Each row is a point. Two turns around zero, p and q, are shown by what they do to some points. Where does a point land after both, in the order given? Backwards means that the second turn is done in reverse. Each puzzle has new turns, and all numbers are rounded.
In the rows, 128 means zero.

Turn p:
[158 146] => [161 141]
[129  95] => [123  95]
[ 97 143] => [100 148]
Turn q:
[122 124] => [124 122]
[169 151] => [154 167]
[109  87] => [130  83]
[121 115] => [128 113]
[119 164] => [104 156]
Where do these land?
p, then q: [150 122] => [151 129]
q, then p: [ 80 173] => [ 69 157]
q, then p: [149 119] => [151 125]
p, then q: [129 113] => [133 114]
p, then q: [132 113] => [136 115]

Turn p:
[159 130 130] => [141 106 111]
[143 127 146] => [121 107 121]
[105 190 123] => [153 123 189]
[106 108 128] => [108 150 126]
[127  85 113] => [116 155  93]
Turn q:
[135  63 111] => [151 158  72]
[148 135 153] => [ 97 119 124]
[120 150 104] => [150 111 147]
[ 97 152 132] => [132 135 167]
[139 140 140] => [111 117 132]
Where do these land?
p, then q: [110  73 107] => [161 100 172]
q, then p: [123 128 102] => [136 113 107]
q, then p: [123 138 119] => [122 118 120]
q, then p: [160 161 145] => [ 90 158 121]
p, then q: [125 139 168] => [125 169 125]

Turn p:
[157 136 131 106] => [103 125 150 111]
[119 154 149 116] => [146 144 148 109]
[108  60 133 141] => [127 125 118 199]
[134 145 141 128] => [137 125 141 113]
[119 127  63 132] => [102 135  69 119]
[131 146 152 145] => [154 114 143 117]
Turn q:
[116 139 124 126] => [127 135 138 116]
[195 125 111 113] => [102  66 115 145]
[131 110 162 125] => [154 129  99 133]
[117 117 175 131] => [159 146  94 122]
[102 182 126 148] => [ 99 161 137  83]
[125 112  90 139] => [113 131 156 156]
[110 112 108 113] => [143 128 157 139]
Where do these land?
p, then q backwards: [168 104 102 117] => [167 148 102 147]
q, then p: [138 160 153 133] => [105 160 115 123]
q, then p: [ 88  91 142 164] => [148  97 120  73]
p, then q: [112 132 122  91] => [118 136 133  89]
q, then p backwards: [134 153 121 134] => [147 136 115 115]

Turn p:
[132 155 150 114 127 147] => [158 132 118 102 128 137]
[143 181 122 105 113 132] => [136 108  98  82 113 141]
[134 150 128  67 124 114] => [123 115 142  82 111 169]
[147 140  94 196 161  98] => [102  81 106 154 169  77]
[124 162 157 146  92 118] => [140 142 114  91 111  88]
[104 107 119 123 141 137] => [116 148 133 146 141 145]
[135  59 130 144 136 139] => [133 139 161 191 124 126]
[116  92 114 133 118 141] => [117 147 131 163 116 135]
[117 107 138 125 140 125] => [127 141 149 138 138 132]
Turn q:
[134 117 141 152 185 108] => [ 82 157 127 139 120  90]
[139 158 163 144  77 117] => [140 134 147  91 180 152]
[118 114 122  80 131 133] => [149 139 120 147  95 151]
[144 141 101 129 114 177] => [145  84 115  96 108 127]
[125  95 140 159 144 114] => [103 133 159 146 132 102]
[154 137 108 146 109 128] => [148 112 126 109 145 105]
[ 83 133 121  86 137 119] => [129 137 102 167 115 168]
Where do these land?
q, then p: [142  92 152 142 151  99] => [128 139 131  84 145  92]
q, then p: [168 150 134 128  80 127] => [154  90 154 116 129 166]
q, then p: [ 95 167 112 136 115 128] => [118 126 118 170 150 153]
p, then q backwards: [100 144 110 105  91 131] => [132 151 153 105 163 147]
q, then p: [132  85 140 146 144 130] => [130 153 146 106 126  94]
p, then q backwards: [115 151  87 133 130 141] => [105 167 118 127 148 129]
p, then q: [135  94 156 134 156 147] => [101 144 139  91 133 103]
q, then p: [150  89 129 112 181 116] => [105 133 112  86 105  82]
p, then q: [114 180 132 116 105 134] => [171 127  95 137 109 142]

Turn p:
[141 102 121 140 111 127 138 143] => [156 128 152 118 121 140 131 131]
[115 166 111 127  96  95 134 107] => [105 109 156 160 118  93 127 109]
[152 155 125 119 117 148  96 136] => [124 111 108 131 125 130 173 113]
[131 158 117 136  99 148 146 103] => [126 102 139 115 137  87 137 107]
[128 122 166 142 104 140  67 102] => [168  99  76 166 126 121 136 127]
[120 141 112 121 104 106 136 198] => [105 114 165 121  75 166 138 118]
[141 125 107 121 184 135 130 108] => [107 164 118 119 165 123 140 155]
[109 103 116 138 191 148 136 192] => [104 150 120  78 113 182 121 182]
[119 104 185 113 104 110 143  98] => [161 133 116 151 136 126  76  89]
[119 102 109 111 125 146 142 108] => [144 159 129 109 123 101 124 129]
[132 129 137 141 172 104 140 116] => [108 139 132 140 165 141 107 149]
Turn q:
[133 159 118 155 159  91 150 136] => [119  92 131 122 148 125 173 100]
[140 131 100  96 106 111 113  86] => [154 136 176 139 136 118  96 109]
[160 155 150 169 131 118 180 142] => [104 147 117 102 149 143 190 102]
[125  88 159 144 136 137 123 133] => [134 136 100 126 143 143 129 169]
[117 110 150 114  92 150  69 128] => [163 147 105 110 105 117  75 150]
[109 102 160  89 136 149 110 155] => [130 121 117 122  88 154 105 174]
[125 123 108 149 142 115 168 175] => [ 98 109 100 152 130 158 159 105]
[104 152  97 119 116 128 134  86] => [137 134 162 156 120  86 129 112]
[139 132 108 117 133 153 106 111] => [112 130 143 125 132 107  94 131]
Where do these land?
q, then p: [ 83  97 127 132 125 119 131  96] => [134  99 160 127 147 166 139 146]
p, then q: [171 131 158 144 151 141 118  98] => [ 82  95 141 136 161 128 131 142]
q, then p backwards: [139 120  78 107 127 130 144 143] => [125 153 152 114 123  83 137 136]
q, then p: [153 144 166 102 124 116  80 142] => [144 165 101 133 111 136 163  86]
q, then p backwards: [ 81 154 110 144 113 103 130 120] => [134 133 123 120  76 132 100 101]
q, then p: [151 116 101 118 120 113 170 170] => [141 112 102  93 139  79 116 145]
q, then p: [145 113 120 100 103 160 181 123] => [103  68 103 113 124 108 113 119]
p, then q backwards: [ 95 140 135 152 176 132 116 127] => [129  94 136 138 161 166 111 144]
p, then q backwards: [133 137 156 151 111 138  82 133] => [ 92 112 127 141 142  96 122 159]

Turn p:
[145 123  92 122 100 129 150 115 136] => [128 144 162 143 141 133 160 124 111]
[ 84 154 129 119 130 118  94 172 160] => [124  83  76 167 138 131 121 149 123]
[154 104 147 175 158 154  72 113 119] => [166 110 136  82 106 123  70 118  98]
[130 139 125 154 159  90 159  88 102] => [ 77 170 132  87 125 116 120 137 118]
[136 150 115  89 159  87 120 149 140] => [ 98 132 104 169 145  87 114 114 128]
[106 121 106 125 118 174 152 124 129] => [145 130 140 122 164 169 145 131 139]
[105  99 143 119 100 135 131 171 130] => [151 102 134 153 120 135 136 159 165]
[148 128 163 152 113 138 166 136 110] => [114 115 155  96 101 135 145 120 161]
[126 124 129 107 134 141 123 101 175] => [158 130 105 121 155 109 154 116 112]
[146 137 132 119 109 115 112 111  80] => [122 162 136 140  85 141 114 112 125]
Turn q:
[130 119  53 130 102 155 111 145 137] => [180 161 155 124 143  84 151 105 125]
[138 154 151 130 111 114 112 142 141] => [112 117 128 134 113 111 128 148 161]
[149  89 138 144 136 141 114 146 151] => [134 121 134 104 152 120  90 108 150]
[ 89 143 138 138  94 123 126 142 144] => [138 144  92 116 105 113 141 146 151]
[124 129 146 106 132 144 121 120 140] => [104 140 130 121 121 140 131 113 141]
[133 151 125 148 186 149 154 117 135] => [131  90 145 104 148 173 158 125 120]
[111 140 133 117 159 103 127 142 140] => [119  96 104 138 124 132 145 110 134]
[110 141 144 143 117 110 116  68 138] => [143 138 127 146  82 172 119 143 142]
[136 144 125 118 137 111 183 120 123] => [116 100 131 116 107 132 142 140  83]
[160  69 126 105 106 130 117 139  31] => [104 173 134 175 186 102  74 142  72]
Where do these land?
p, then q: [ 93 117 144 159  93 148 160 107 176] => [ 93 116 131  86 144  98 133 108  71]
p, then q: [118  79 153  89 129  93 123 133 103] => [144  89 136 130  99  86 134 146 171]
p, then q: [142 127 106 157 156 163 152 116 146] => [ 84 126 123 139 141 162 127  97 114]
p, then q: [113 143 162 137 151 159  86 119 150] => [142 150 170 154 138 112 118  91 105]
q, then p backwards: [116 135 103 130  96 141 133 122 106] => [123 103 116 118 113 109 124  96 133]
q, then p backwards: [137 126 112 117 101 165  98 163 132] => [147 100 129  97 154 114 166 112 132]
q, then p: [107 102 142 142 143 100 120 162 101] => [123 133 147 134 157 122  86 144  94]
q, then p: [148 148  93  91 155  85 147 132 112] => [121 157 161  91  99 135 121 173 145]
q, then p: [156 147  98 138 106 123 110 117 130] => [119 103 132 113  91 104 140 125 136]
p, then q: [151 157 167 120 150 103 150 109 123] => [140 140 112 145  71 130 149 116 114]
